Rows are points. Each copy is the shape, with its points in the same order, turned, moved and blurred by noise. Is it also mirrored, or only turned?
(in the rows, 128 means zero)

Shape (6 x 3):
[[129 167 175]
 [158 109 135]
 [ 89 142  88]
 [135 159 137]
 [163 112  62]
 [160 161 174]]
Copy 1:
[[157  93  93]
 [138 127 167]
 [ 74 149 102]
 [146 128 111]
 [111 199 163]
 [177 111 127]]
Copy 1 is: mirrored
Copy 2 (6 x 3):
[[135 147 178]
 [174  99 138]
 [105 126  86]
 [144 143 141]
 [187 110  69]
 [165 145 177]]
Copy 2 is: only turned

Shape (11 x 6):
[[177  87  87 157 131 146]
 [158 108 125 136 112 118]
 [176 184 108 112  93  96]
 [157 116 115  65 148 180]
 [ 98 174 122 162 153  83]
 [ 86 113  80 158  94 165]
 [129 108 112 155 143  89]
 [ 80 140  84  80 122 177]
 [119 171 179 157 105 133]
 [ 94 128 164  87 112 151]
 [145 106 112 148 153 184]]
Copy 1, 11 rows:
[[143 115  93 181 180 150]
 [128 143 129 163 153 131]
 [161 203 109 127 122 124]
 [100 139 115  92 195 184]
 [188 111 149 108 114  83]
 [122  72  95 139  97 160]
 [148 109 129 154 154  89]
 [100 101  95  65 122 167]
 [162 136 192 130  99 152]
 [ 88 125 172  94 128 153]
 [144  88 121 140 175 181]]
Copy 1 is: mirrored
Copy 2:
[[202 108 107 111 131 142]
 [156 110 142 130 108 140]
 [114 120 130 187 112 194]
 [134 112 139  56 141 203]
 [ 85 156 122 154 146  99]
 [140 148  70  88  75 129]
 [141 108 123 134 142 102]
 [ 85 131  84  56 105 177]
 [110 168 181 138  88 132]
 [ 90 113 162  73  90 150]
 [173 150 122  68 133 146]]
Copy 2 is: mirrored
Copy 3 (11 x 6):
[[128  87 131 210 115 162]
 [145 100 138 169 114 134]
 [153 181 151 155  77 123]
 [ 96 111 178 129 115 202]
 [108 167 122 158 160  72]
 [106 110  57 152 131 154]
 [115 100 133 177 128  90]
 [ 62 133 108  95 118 175]
 [170 155 129 118 171 117]
 [124 108 139  75 140 138]
 [109 102 136 176 158 180]]
Copy 3 is: mirrored
Copy 4, 11 rows:
[[181  93  90 155 116 139]
 [161 119 116 117 119 107]
 [156 172 151 131  58  97]
 [145  94 156  85  84 183]
 [101 179 134 157 158  98]
 [103 128  59 123 112 153]
 [128 118 118 157 138  97]
 [ 69 115 113  89  71 178]
 [148 201 108  85 148 107]
 [107 140 123  52 127 131]
 [159 115 102 124 143 187]]
Copy 4 is: mirrored

Shape (14 x 8):
[[117  84  66  91 118  73  81 166]
 [115 127 144  84 125 143 129  94]
 [145 152 123 107 157 105 143 150]
 [100 117  84 143  69 101 121 166]
 [ 75 122 143  93 140 140 141  98]
 [134 110 118 152 106 186 115 132]
 [186  98 126  82 114 133 122 143]
 [137 163 133 141  92 106 169 116]
 [149 102 129 108 108 145 123  99]
 [166 136 104  87 235 124 187 123]
 [121 124 146  84 190 167 112 169]
 [103  96  91 150 124 115 189 177]
 [146  59 147 137 102  91 118  62]
 [178 172  87 129 112 122 152 123]]
Copy 1 (14 x 8):
[[116 104  36 126 116  60  94 183]
 [156 130 136 130 147 116  83  99]
 [164 126 117 111 167  96 146 163]
 [123 142  72 170  82 113 124 182]
 [145 131 141 147 179 127  72 114]
 [124  79 117 136 118 166 134 137]
 [191  86 109  90 104  89 120 134]
 [159 170 139 154 115 109 163 128]
 [161  99 124 126 107 118 119  91]
 [217  92 127 125 246  73 156 134]
 [142  93 138  82 189 128  98 174]
 [157 104 121 200 138 107 144 195]
 [121  87 132 165  97  56 108  78]
 [185 152  88 134 128 122 179 123]]
Copy 1 is: mirrored
Copy 2:
[[ 96  48  81  92  89  72 101 154]
 [117 112 160  95 120 142 110  87]
 [133 135 118  90 149  93 128 137]
 [ 84 100  99 148  67  83 142 142]
 [ 93  98 167  99 142 125 131  76]
 [113 105 117 157 111 176 133 131]
 [162 105 119  83  91 146 116 151]
 [136 165 138 141  98  91 136 101]
 [148  99 135 117  99 148 111 103]
 [178 124  94  51 213 115 150 104]
 [104 100 142  71 180 157 130 161]
 [113  94 101 134 121  87 206 129]
 [185  54 158 155  88 113  96  83]
 [151 171  78 121 110 112 118 116]]
Copy 2 is: only turned
Copy 3, 14 rows:
[[ 94 116  90  89 158  66  83 162]
 [105 146 156  91 133 162 115  87]
 [170 135 116 100 141 134 141 127]
 [100 104  97 136  84  85 110 134]
 [ 99 105 155  89 137 165 120  81]
 [ 96 147 112 171 109 167  95 112]
 [108 193 130 111 149 127 130 147]
 [152 139 128 127  86 111 155  83]
 [ 97 172 141 124 135 138 112  97]
 [181 145  87  94 226 177 168  95]
 [139 125 133 103 161 206 108 159]
 [112  79  89 156 130 120 172 129]
 [ 85 160 183 151 161  79 110  73]
 [165 176  82 124 107 122 138  87]]
Copy 3 is: mirrored

Shape:
[[136 159  71 181  75 166 109  79 113]
 [157 148 114 189 106  97  86  92  95]
 [ 84  57  93 147 108 188 117 143 154]
 [129 160 143 120 135  92 109  84 110]
 [ 98 116 127 160 141 160 140 154 138]
 [170 169 148 115 119 120 109 110 148]
 [134 135 157 118 149 119 138  77  99]
 [ 87 116  60 177 120 156 153 129 144]
 [130 169 144 127 115 119 126 106  69]
 [175 149 163 113 179 132 105 114  95]
 [ 91 182  78 145 113 107  80 101  64]
 [103  99 129 166 112 185 128 146 148]
 [189  79 164  80 141 135 175 164 145]
 [153  86 106 115 163 165 148 137 145]]
Copy 1:
[[ 97 130  90 143  88 136  59  60  94]
 [131 141 126 148 126  75  55 104  73]
 [ 71 102 141 137 168 207 117  97 126]
 [156 142 148 101 107  88  98 138 114]
 [110 138 153 168 139 172 126 120 130]
 [140 186 124 101 127  88 110 110 130]
 [177 131 157 108 116 111 128 118  97]
 [ 74  99 116 173 110 172 120 105 113]
 [151 167 160 117  91 116  97 113  76]
 [196 184 137 115 152 113 115 138 103]
 [124 121 132 130  64 125  32 152  79]
 [ 92 140 154 161 151 179 117  90 127]
 [116 194 148  91 188 138 211 125 107]
 [123 143 112 125 169 168 165 126 115]]
Copy 1 is: mirrored
Copy 2:
[[173 116  74 187  40 141 154  79  78]
 [135 125 104 183  84  96  99  77  68]
 [139  82  62 156  80 177 114 127 193]
 [ 95 138 138 141 111 122 140  71  84]
 [139 123 116 182 118 170 128 131 153]
 [147 167 142 115 116 132 132  87  94]
 [105 104 143 126 129 135 160  86  83]
 [147 113  75 214  85 144 165 114 160]
 [101 127 128 157  92 141 153 112  48]
 [116 139 137 128 169 154 116  93  64]
 [ 77 154  91 207  69 140 129  81  51]
 [158  97 113 167  94 175 114 126 154]
 [155 131 133  70 177 134 146 164 136]
 [154 119  84 132 162 160 146 118 146]]
Copy 2 is: only turned
Copy 3:
[[150 140 140 173  30 128 115 107 101]
 [168 133 143 181  92  78 104  99 118]
 [ 99  64 100 100  54 144 117 176 156]
 [132 162 148 121 127 101  93  68 125]
 [121 128 123 125 118 151 117 170 144]
 [179 172 147  94 109 129 113  79 149]
 [126 133 176 111 145 129 112  82 112]
 [ 93 119  88 158  71 158 151 157 127]
 [145 167 149 116 121 110 104 104  81]
 [178 127 154 112 158 146  86  87 125]
 [115 176  92 153  97  87  67  97  75]
 [120 113 134 119  73 153 118 177 155]
 [185  93 145  40 173 150 179 138 150]
 [138  89 111  94 120 175 143 123 155]]
Copy 3 is: only turned
Copy 4:
[[ 95 192  62 172  90 123  93 136 120]
 [142 156 130 194  99  90  90 147 114]
 [ 55  98  89 142 116 200 120 144 175]
 [152 153 162 126 115 117  83 111 116]
 [ 76 136 137 129 125 178 135 163 139]
 [178 164 137 118 100 132 118 143 145]
 [135 151 170 136 142 139 120  90 114]
 [ 44 155  80 135 129 146 120 154 143]
 [135 155 149 130 107 128 112 114  70]
 [191 141 170 146 155 153 108 147 110]
 [105 170 115 142 102 122  30 135  72]
 [ 72 132 112 145 111 185 149 161 157]
 [176  75 134  86 154 162 200 133 143]
 [127 111 112 125 175 181 143 148 158]]
Copy 4 is: only turned

Shape, 17 rows:
[[110 127 132  65 141 106 133 104 125 114 135 122]
 [155 169 160 138 123 110 150 110 147 119 120  91]
 [157 109 133 123 138 107 135 140 124 117 240 145]
 [137 142 135 131 124 132 142 129 121 116  83 128]
 [156 107 129 141 122 182 125 123 135 127  80 152]
 [149 116 161  84  39 123 122 123 120 116 150  95]
 [147 161 143  99  45 107  96 142 110 116  95  88]
 [  7 155 151 135 128 123 130 141 132 139  80 141]
 [101 139 112 148 127 164 101 149 147 119  94 163]
 [158 146  87 147 115 106 115  20 109 197 132 110]
 [134 126 155 128 127 139  86 134 111 114 117 104]
 [160 144 156 129 136 136  98 138 108 156  90 154]
 [147 102 137 112  66 105  99 142 133 121 127 147]
 [128 110 107 136 140 149 137 147 121 151  84  86]
 [158 119 163 134 130 118 114 145 146 106  82  98]
 [152 129 144 118 140 124 106 129 133 166 135 103]
 [145 135 140 145 140 115 161  86 104 109  85 109]]
Copy 1:
[[109 148 124  91 131 108 144 130 119 127 123 123]
 [139 183 159 173 125 124 146 117 145 133 139 104]
 [144 117 143 109 104 108 169 186 161 128 221 142]
 [129 162 127 168 130 148 143 139 132 132  98 139]
 [149 120 117 166 131 194 131 132 146 138 103 162]
 [141 156 172 108  40 144 118 149 128 104 126 110]
 [143 199 159 141  70 133  89 171 131 110  85 105]
 [ 13 177 114 155 123 130 111 130 135 187  93 159]
 [104 150  99 166 136 161  96 147 155 145 116 187]
 [171 150  65 136 117 157 126 131 160 192 146  29]
 [116 135 158 148 136 152 104 167 139 120 122 118]
 [144 159 147 143 152 171 130 172 163 165  95 140]
 [143 139 142 117  69 137 113 169 175 122 108 147]
 [136 117 125 185 127 133 117 147  98 164  99 132]
 [140 136 172 174 132 126 122 136 150 117  90 133]
 [151 137 158 136 131 129 114 152 140 170 139 113]
 [126 149 118 175 135 146 173 129 136 124 100  92]]
Copy 1 is: mirrored
Copy 2 (17 x 12):
[[123 112 147  80 149 100 118 116 141 107 153 166]
 [134 131 186 108 142 120 162 119 144 119 118  96]
 [129  74 130 141 142  82 176 162 136 161 206 130]
 [135 129 152 121 138 134 148 120 115 102  91 137]
 [126  97 107 110 124 143 160 122  76 112  70 126]
 [159  79 190  89  81 145 118 120 105 136 169 122]
 [179 128 202 104  91 148  89 133 103 128 122 126]
 [ 40 143 163 129 122 149  93 123 164 128  75 190]
 [ 97 126  99 137 109 128 122 152 116 117  75 138]
 [148 179 119  89 139  96 155  35 104 189 139 103]
 [120 103 159 119 153 128 108 142  97 134 116 116]
 [130 133 149 100 147 118 153 154  78 150  77 143]
 [152  78 155 117  77 100 120 134  97 144 118 147]
 [150 108 124 119 164 167 125 113 135 138  81 135]
 [145  86 173 114 154 122 130 133 118 110  74 105]
 [142 111 143  90 157 118 142 140 125 174 115 119]
 [133 128 166 127 167 128 157  78 115  99 105 131]]
Copy 2 is: mirrored
Copy 3:
[[137 135 131  75 123  93 143 116 111 106 117 116]
 [188 130 146 152 122 122 159 114 148 115 113  76]
 [159 134 100 100 172 118 158 110 156  94 224 134]
 [160 112 131 151  95 129 145 144 130 114 100 123]
 [159  81 126 139  89 159 121 135 155 130 105 165]
 [167 118 139  79  54 113 143 139 156 138 178  71]
 [171 147 126 120  44 116 125 170 135 143 134  59]
 [ 60 163 198 159 100  93 137 160 122 111  91 138]
 [112 136 125 156  99 147 103 158 167 110  99 161]
 [160 132 100 162 102  92 103  22 112 187 136 111]
 [162 124 145 125 115 145  98 151 122 111 138 113]
 [188 127 136 149 113 123 115 159 126 145 120 161]
 [153 113 107 113  75  92 117 160 164 125 164 118]
 [119  90 120 150 122 162 133 144 110 156 107 108]
 [179  87 141 141 118 126 116 166 142 108 108  91]
 [166 124 136 125 149 128 119 135 135 159 140 109]
 [172  94 133 161 102 125 153 101  97  99 103 110]]
Copy 3 is: only turned
